Every row gives one point. To make a cloud, some directions were put in groups of two or more. Within a group, all points are equally far from the middle, so they leave a hole (a ring in 2 directions, a hollow ball in 3). The other directions are filled evenly. Then the cloud was stretched, turned, moved and blurred a little. Count the holes, and give their numbers of directions, smallest first.
In the rows, 128 means zero.

Cloud (14 x 2):
[[182 101]
 [178  91]
 [177 148]
 [176  87]
 [ 85 135]
 [ 85 135]
 [176  86]
 [174 154]
 [146 170]
 [178  91]
 [181 141]
 [175 151]
 [139  59]
 [ 83  87]]
Holes: 1 (2)

Cloud, 15 rows:
[[117 147]
 [147  45]
 [ 59 136]
 [ 96 107]
 [120 177]
 [108 151]
 [169 147]
 [200 196]
 [ 68 145]
 [113 169]
 [195 180]
 [171 104]
 [118 164]
 [100 123]
 [172 123]]
Holes: 0

Cloud (21 x 3):
[[162 179 187]
 [183  95 163]
 [124 149  54]
 [145 167 111]
 [ 80 140 136]
 [ 86 108 125]
 [187  96 145]
 [168  60  97]
 [178 161 184]
 [101 166 127]
 [198  89  84]
 [103 150  84]
 [ 88 104 158]
 [126 164  92]
 [181  60  79]
 [127  59  86]
 [178 145 103]
 [ 91  92  57]
 [181  92 156]
 [168  78 150]
 [100 157 105]]
Holes: 1 (2)

Cloud:
[[135 174  83  73]
 [194 177 128 107]
 [146 115  45 128]
 [110  57  97 134]
 [179  73 113 110]
 [ 81  99 108 195]
 [116 140 185 132]
 [210 132 118 109]
 [129 112 131 203]
 [ 81 182 162 130]
 [185 182 137 135]
 [113 128 178  88]
 [162 173 157 161]
 [195 163 126  84]
 [125 101 159 178]
 [ 89  64  98 142]
 [186 177 123  83]
 [184 173 140 150]
 [133  54 109 130]
 [128 154 107  50]
 [186  90 130  93]
 [151 132  67 189]
 [126 167  56 119]
 [144 152 125  48]
 [154 158 160 172]
 [120 196  76 124]
 [ 73 188 109 156]
 [ 66 111 102 187]]
Holes: 2 (2, 2)

Cloud:
[[ 61 105  92 115]
 [162 232 163 149]
 [116 185 106 147]
 [139 176 165  96]
 [124 134 113 109]
 [164  99 111  70]
 [130 132  85 181]
 [108  94 136 137]
 [133 158 144  92]
 [ 88 184  87 135]
 [121 124 141 131]
 [168 200 112 114]
 [155 213 186 123]
 [151 118 164 101]
 [159 154 127 120]
 [ 56 166 127  99]
 [ 44 135 126 172]
 [ 28 194 120 136]
 [163 146 151 172]
 [ 56 210 123 119]
 [167 206 112 102]
 [150 108 176 142]
 [ 18 145 145 166]
 [145 219 184 137]
 [ 92  87 153 109]
 [204 144 131 146]]
Holes: 0

Cloud:
[[ 67 183 164 141 179 157]
 [ 70  61 114 163 119 132]
 [118 133 177 118 189 139]
 [124 165 176 122 185 165]
 [123 154 196 113  78 128]
 [196 106  88 154  99 100]
 [134 109 195 142 161 178]
 [135  73  65 153  81 100]
 [161 193 155 125 120 119]
 [206 126 111 146 121 124]
 [183 131 140 136 105  75]
 [ 80 132 152 202 171 106]
 [156 197  71 109 111 132]
 [ 79  68  81 159 109 121]
 [146 194  61 117 150 178]
 [107 169 181 110 104 184]
 [119 105 171 205 124 182]
 [ 85  59 168 132 116 120]
 [164  99  92 111  99 186]
 [ 55 159 118 146  62 112]
 [118 189 169 129 180 165]
 [130  91 191 160 160 177]
 [ 94 153 111  89 133 221]
 [102 213 174 154 106 144]
 [ 96 170  43 120  98  94]
 [ 92 140  71 162  61 122]
 [136 133 160 224 168 155]
 [120 200 131 122 115  61]
 [ 31 137 115 141 116 127]
 [ 46 147 114  80 100 126]
 [ 81 152 115  90 144 219]
 [129  95  70  77 142 113]
 [153  89  65 170 116  68]
 [ 88  73 172 182 147 116]
 [121 212 157 136  99  85]
 [ 59 168 171 111 151 106]
 [117 127  62  74 172 140]
 [ 39 143  99 130 150 178]
 [200 123  89 127 126 153]
 [124 212 122 144 110  67]
 [ 79 180 176 111 102  80]
 [131 214 106 153 110  72]
 [151  94  91 109 172 102]
 [130  76 125 125 127 215]
 [ 86 202 167 147  83 142]
 [168  86  86 141  86 166]
 [173 104  85 111 100 176]
 [118  74  90  87  89 113]
 [ 84  75 109 165  70 107]]
Holes: 3 (2, 2, 2)

Cloud (76 x 8):
[[ 91 100  93 156  95 121  77 210]
 [132 162 167 168 127 177  88 220]
 [ 98  85  68 215 119 167 166 183]
 [ 75 140 148 208 175 154  93 124]
 [107  88  82 143 124 117 118  68]
 [ 98 174 154  98 131 192  87 142]
 [ 92  99  57 160 100 115 122 213]
 [ 90  83 182 146  98 110 184  86]
 [ 65 117 156 190 163 174  90 100]
 [163  93 113 159  42 117 137 157]
 [126  32 138 117  99 141 118 112]
 [169 138 130 162 138 133 185  76]
 [ 95  74  95 150 114 122 208  89]
 [117 184 132 134 151 105 186 184]
 [148 123  94 135 199  70 146 164]
 [ 91 152 133 155 165 170 175  79]
 [ 53  90 174 125  89 132 171 191]
 [159  68  77  99  76  94 161 131]
 [155 197 146 184 110  80 161 116]
 [123 133 124 112 136 111  69 236]
 [172  71 104  88  86  98  96 162]
 [ 83 121 159  88 129  86  63 164]
 [ 78 102 182 111  94 102 130  71]
 [125 109 201  71 101 100 103 159]
 [ 68 105 142 158 101  99 161 233]
 [ 48 129 131  96 147 111 115 193]
 [114 159 149 158 105  92 141  55]
 [ 67  38 113 179 134 173 150 171]
 [ 97 149 189 153  87 157 159  82]
 [114 138 136  65 172  84 135  88]
 [111 125 175 217 101  74 167 163]
 [173  94  86 203  84 110 125 160]
 [127 200  83 100 129 137 130 150]
 [115 109 167 173  78  69 121 207]
 [ 78  75 135 129 180  85  84 148]
 [171 113  79 218  97 124 109 172]
 [126 174 121 108 182  93 155  99]
 [118  58 114  94  65 159 103 128]
 [139  49 129 149  81 150 143 106]
 [ 83  95 205  70 151 125 102 129]
 [153 122 104 136 156 200  50 168]
 [153  49 135 133 155 126 125 212]
 [105 129 165 168 210 147 108 179]
 [106 153 153 147  78  97  89  95]
 [ 68  98 198  90 159 140 145 164]
 [136 128  70 139  73 164 102  91]
 [ 84 122 102  85  71  97 187 145]
 [124  65 137 131  46 152 141 172]
 [134 128 203 121 140  97  90 212]
 [142  40 133 148 137  91  91 173]
 [107 198 127 146 178 115 121 116]
 [136 137 147 171  50 174 163 153]
 [126 116  63 122 166 188 168 182]
 [152  83  88 107 116 132 189 217]
 [117 157 108 111 194 114 160 102]
 [172 124  95 133 159 140 201 127]
 [ 89 112  61 183 135 207 115 133]
 [ 84  37 148 167 128 136 186 154]
 [153 166 130 180  53  99 164 140]
 [144  78 145 129 144  35 118 131]
 [143  94 130 161  57 149  75 154]
 [ 75 155 108 185 105 208 112 182]
 [ 37 134 112 148  91 163 119 149]
 [101 166  96 150  97 193  74 129]
 [132 127  79 184  57 101 178 186]
 [183 128 130 108 121 154  55 195]
 [ 83  80 105 178 125 217 161 114]
 [121 136  64 168 173 188 166 137]
 [110 170 111 158 113 200 166 193]
 [ 79 110  62  84 103 124 113 169]
 [147 143 168 162 194 123  61 135]
 [184 119  86  94 136 149 177 115]
 [148  76 132  67  96 144  75 176]
 [103  59 143 129 140  98  76 100]
 [184 100 115 161 156 155 122 219]
 [ 29 109 150 105 105 125 167 117]]
Holes: 3 (2, 2, 4)
